Every row gives one point. Each copy is the shape, with its points in the same order, stretched, turned, moved and blurred by noise. Say if it was mirrored as well.

Shape (9 x 3)
[[-40 -13  50]
 [-13  37 -26]
 [-13  24  18]
 [ -9  15   1]
 [ -4 -42   7]
 [ 46   0   4]
 [ 27  20  38]
 [-27   8 -11]
 [ 38   3  -7]]
Copy 1 (9 x 3)
[[  8 -12 -48]
 [-51  13  10]
 [-28  17  -7]
 [-22  10   1]
 [  7 -28  14]
 [  8  27  41]
 [ 13  42   2]
 [-37  -6   3]
 [ -7  23  37]]
Copy 1 is: mirrored
Copy 2 (9 x 3)
[[-42 -11  47]
 [ 14  45   5]
 [ -2   9  35]
 [ -3  13  16]
 [-31 -24 -13]
 [ 19 -36  -6]
 [ 14 -33  36]
 [-17  27   8]
 [ 19 -20 -10]]
Copy 2 is: only turned
Copy 3 (9 x 3)
[[ -5  60   0]
 [-25 -12 -17]
 [-15  16  14]
 [ -5  10  -4]
 [ 37  31 -23]
 [ 29 -15  26]
 [  7  10  42]
 [ -6  14 -26]
 [ 22 -18  10]]
Copy 3 is: mirrored
Copy 4 (9 x 3)
[[ -1  43  41]
 [-43   8 -49]
 [-12  31 -14]
 [-19  17 -15]
 [  8 -26  28]
 [ 36 -15 -23]
 [ 37  31 -11]
 [-40   0 -21]
 [ 18 -23 -26]]
Copy 4 is: only turned

Shape (9 x 6)
[[  4   6   5 -29 -25  15]
 [ 46  -7 -13  28  35  20]
 [ 15  -2  10 -35 -46  20]
 [ -4  -3 -13  -8  20  24]
 [ 27   8 -29   4  40 -26]
 [-13  23  10  32  -4 -17]
 [-12 -22 -14  17 -26  -3]
 [ 15  37 -11   1 -36  31]
 [-20   4  -2  -7 -31 -21]]
Copy 1 (9 x 6)
[[-12  -9  -1 -16 -22  26]
 [ 36 -11  -3  42  43  31]
 [ -5 -29  -5 -20 -33  19]
 [ -1   0 -10   4  27  35]
 [ 21  38 -20  25  24   9]
 [-31 -12 -24  37   9 -21]
 [ -2 -13 -60   2  18 -12]
 [-26 -24 -13  30 -27  43]
 [-27   6 -39  -5 -12 -15]]
Copy 1 is: only turned
Copy 2 (9 x 6)
[[ 16  -8 -16  -9  -6 -34]
 [ 57   3  14  15  20  40]
 [ 28 -34 -23 -18 -22 -43]
 [ 28  21  -5 -17  -4  12]
 [ 29  31 -13  18  48  15]
 [-25  15  11  42  22  -2]
 [-23 -20 -23  21   1  10]
 [ 29  -3 -14  38 -30 -23]
 [-31  -4 -25  12   6 -26]]
Copy 2 is: only turned

Shape (12 x 9)
[[ -7   5  19 -10 -15   5  -7  36   2]
 [  2  10  -8 -23 -14   2 -15 -14  12]
 [ 27  -2   9  35 -16  55  -1 -24  -6]
 [ -6  13  -9   0   5  -5 -12  -3   7]
 [  4  13  11  -7 -13   3  15  -8   3]
 [-10 -19  -8  -5 -15   4  15 -16  -7]
 [-12  14 -21  -5  -7  27  -7  -9 -26]
 [-12  15  18 -22   1   5  34  -1  -4]
 [ -7  11 -58  -3   6   1   7  10   2]
 [ 20   2   5 -19 -14   0  -5 -11  -2]
 [ -7   4  -6 -17 -10  16  17 -23  12]
 [ 25 -16  20 -19   6  28 -11  -8  -4]]
Copy 1 (12 x 9)
[[-14  -3  26  -9  20  11 -19  30 -15]
 [-10  -5 -27 -10  -4   2 -24   4  -7]
 [ 31  12  -4  -3 -37  52  39  15 -35]
 [  1  -9 -15   5   5   4 -12   6  14]
 [  4   1  -3 -19  -8  -2   8  11  -5]
 [-15 -13  -6  -1  -8   8  23 -18 -18]
 [ -9  -5 -29  -3  21  22  22  10 -19]
 [  1  -4   7 -38  19  -8  21   9   5]
 [  6 -60 -32  12  21   0   9   4  -2]
 [  6   6 -14 -10  -6  -4 -14   2 -21]
 [ -2 -16 -22 -27 -10  10  12  -3  -3]
 [ 19  11   0 -24   7  32  -9 -14 -32]]
Copy 1 is: only turned
Copy 2 (12 x 9)
[[-10  -3  14 -20 -39   3 -13  18  -8]
 [ -9 -24  14  -8   7   0 -15 -27  -1]
 [ 54  13  27  25  -1  26  22 -45 -34]
 [  1 -15  -5  10   7   1 -11   2   1]
 [  0   6   4  -8 -14  -6  -6 -26  -2]
 [-11 -13  -5 -11   6  -2  27 -22 -20]
 [ -4 -20 -20   4   1  36  -1 -24 -28]
 [-27  14 -10 -14 -25   9   1 -23   1]
 [ 14 -28 -34 -11  17  26   9   3  15]
 [ -1  -2  21 -21  10  -6 -16 -29  -4]
 [-12 -11   3  -4  -6   6  14 -43   2]
 [ -9  14  47  -8   4  22   0 -25  -7]]
Copy 2 is: only turned
Copy 3 (12 x 9)
[[  9  12  20   4 -21 -13   5  -8 -32]
 [  9  -2  12 -13 -21  10 -27  -3  21]
 [ 11 -15  13  32  39  11  -6 -20  28]
 [ -3  -1  -8  -8 -12 -18  -6  -5  14]
 [ -7  13   8   6  -7   2  -8   3  15]
 [-10 -15  -9   9  -6  19  -5   6   3]
 [ -8  -2 -13 -10  -3  20 -12 -35   6]
 [-31  18  16   1  -8   5  -6   4   3]
 [ -2  -3 -25 -34 -23  10  27 -25  19]
 [ 11   3  12 -10   0  13 -21   4   7]
 [-17  -5  15   0 -16  17 -17   0  26]
 [  2 -15  29  -2  26  12 -21  -5  -2]]
Copy 3 is: mirrored

Shape (15 x 12)
[[ -6  13  45  15 -15  11  16  34 -24 -12  13 -17]
 [ 23 -18 -25  -6  20   9 -27  -4 -10  21  15  33]
 [ 19   1   7 -28 -13 -21 -10  -6 -26 -26   5 -21]
 [-17  21   2 -23 -20 -16 -10  -9 -28 -12   6  -4]
 [-19   4   7  -9 -38   4  13   6   3  -3  10 -11]
 [ 19   9 -25   9  23   9  14 -10   1  36 -19  -1]
 [ 26  -9 -15  -1  11   4  24  16  19  28 -16  -2]
 [ -9 -19   9  35  33   2  19  17  15   1  -5 -10]
 [ 18 -20   9  -2  28  12  11  -9   7  18 -28  20]
 [  0  29  18 -13  -3  24 -29  -9  16   7  21   6]
 [ -2   2  12   8  21 -10   9  34  14  19 -17  11]
 [  4  27 -21 -46 -11   9   1  -2 -18 -34   3  -4]
 [-17  18  19 -34 -10 -22  17  -4 -14  -5  52  -9]
 [ 27  24  -7  -7 -17  -1  -1 -16 -11 -30  -2  26]
 [ -2  -2  -2 -21  24  30 -17 -13  -7  30  20  36]]
Copy 1 (15 x 12)
[[ -7  19  14  33 -31   9  -5 -30   7  -2 -15  47]
 [  6 -23   0  24  48 -16 -10 -26   6  18 -15 -23]
 [ -9   0 -40  24 -19   4 -14 -44  11 -32  24  31]
 [-24  18 -30  29 -38  -2  -5 -17 -26 -32  19  -3]
 [-34   6  15  11 -26   7 -12   5 -14 -41   1   5]
 [ 22 -27   7 -10  47   9  39   8 -14 -11  -5  -1]
 [  4 -32  26 -34  52  20  20  -2   4 -11 -17  16]
 [ 22   1  23 -29  21  18  37  12  44  13 -27  15]
 [ 21 -48  11 -21  35  16  19 -14  17  10  11 -14]
 [ 24  10   4  30 -12  -1 -29  -7 -33  -9  -4 -15]
 [  2  -6  11 -39  14  20  26  -8   8   9 -40  -2]
 [-13  -8 -36  20 -12 -36  -9  -3 -47 -40  26  23]
 [-39  41 -19  21 -25  19 -52  11 -20 -22   8  43]
 [  2 -47 -29  47 -10  -2 -10  -1 -13 -17   3   1]
 [  8  -7   9  22  31 -14 -21  -6 -28  21   6 -28]]
Copy 1 is: mirrored
Copy 2 (15 x 12)
[[-36  14  33  13 -16  10   2  38  40 -11  26   2]
 [  6 -17 -16 -30 -11 -16  10 -14 -46 -11 -11 -47]
 [-23   8 -10  22 -13 -18   3 -14  15  29  -5  15]
 [-31  -6 -12   5  -7  -7  21  -1  15  21 -32  16]
 [ -7  12  -8  11 -11  29   7  16  26  -7 -18  12]
 [ 20  23 -10   8  28  -2  25  24 -50  20 -14 -26]
 [ 33  28 -12   0  23  16   9  12 -28   7  17 -11]
 [  1  26  17  -5  13   8 -32  52 -17 -26  19 -18]
 [ 39 -11  16  -2  22   5  -6   4 -37  14  17 -13]
 [-31   5  17   9 -18  14  14 -34  11   2 -32 -36]
 [ -3   9   4 -16  32  17  -4  18 -18   3  26 -10]
 [  5  25  -4  -6 -14 -10  20 -30  28  46 -35  11]
 [-42  15  12   4 -19  -8  27 -15  38 -38 -27  21]
 [  5  -6  -2   6   6 -32   7 -10  32  34 -17 -21]
 [  5 -20  14 -27 -14   2  27 -23 -37 -18 -26 -37]]
Copy 2 is: mirrored
Copy 3 (15 x 12)
[[-40  24  -1   0 -48  23  27 -17  43 -13 -16   2]
 [ 26  -5  14  27  17   9 -11  10 -36 -33  -7   8]
 [-24   1  14 -27  24 -25  26 -13  20  14 -28   5]
 [-28  12  16 -26   5  -7  37  14  20  13  -3  22]
 [-18  31  -9 -20 -21  13   3   0  18  17  -2  28]
 [ 14 -42  28  23 -11   2 -27  20 -28   7   4  -5]
 [  5 -11  11  34  -9  10 -41  13 -17  10 -11   4]
 [ 24 -28 -11  31 -30   9 -22  -8  16 -21  -9  21]
 [  1 -27  -5  50   5  -5 -11  15 -29  -3  -1   2]
 [-17  14   7 -22  -6 -10 -13   3   5 -30  42  -3]
 [ -6  -4  11  42 -24  -1 -17  19   9 -18  -6  24]
 [  4  36  19 -36  14  -7  11  27  27  33  -5  -5]
 [-44  15  22 -31  13  37  16  -6  48   2  16  28]
 [  8  39  30   2   7 -27  15 -10   1  25   5 -20]
 [  1  -3   4  17  14  35  -4  32 -22 -38  29   7]]
Copy 3 is: only turned
Copy 4 (15 x 12)
[[-50  35 -13  31 -16 -16 -28 -19 -17 -12 -14 -13]
 [  4 -29 -16  -4  12  -7  22  12  -4   9   0 -32]
 [-12 -21 -11  20 -22 -30  12  -8 -22 -26  15  29]
 [-20  -6  -7   9  -6 -16   0  22 -12 -19  14  34]
 [-13  31   7   5   4  -4  -5 -10   1 -33   4   9]
 [ 10  13 -23 -45  -2  16 -14  -7   1  19  -9 -24]
 [ 17  18   4 -35  -1  16  -7 -25  -7  12 -26 -29]
 [  0   2  -4  -8  -1 -12 -60 -18   2  27 -25 -31]
 [ 31  -5 -13 -11   8   3 -17  -3 -23  19 -23 -27]
 [-19  12 -16  27  -1  23 -13  -5   7  -9  27  -5]
 [  7   5  17  -8 -11  10 -34   7  -8  29 -27 -29]
 [-20 -30  -4 -20   5  13   6   2 -25 -45  -2  30]
 [-45  23   1  25  31 -12   0 -10  -4  12   9  25]
 [ -6 -20 -37   6  -1   8  11   5  -7 -27 -13  24]
 [ -2  -4 -18  -2  38  14   8  25 -10   3   9 -30]]
Copy 4 is: mirrored
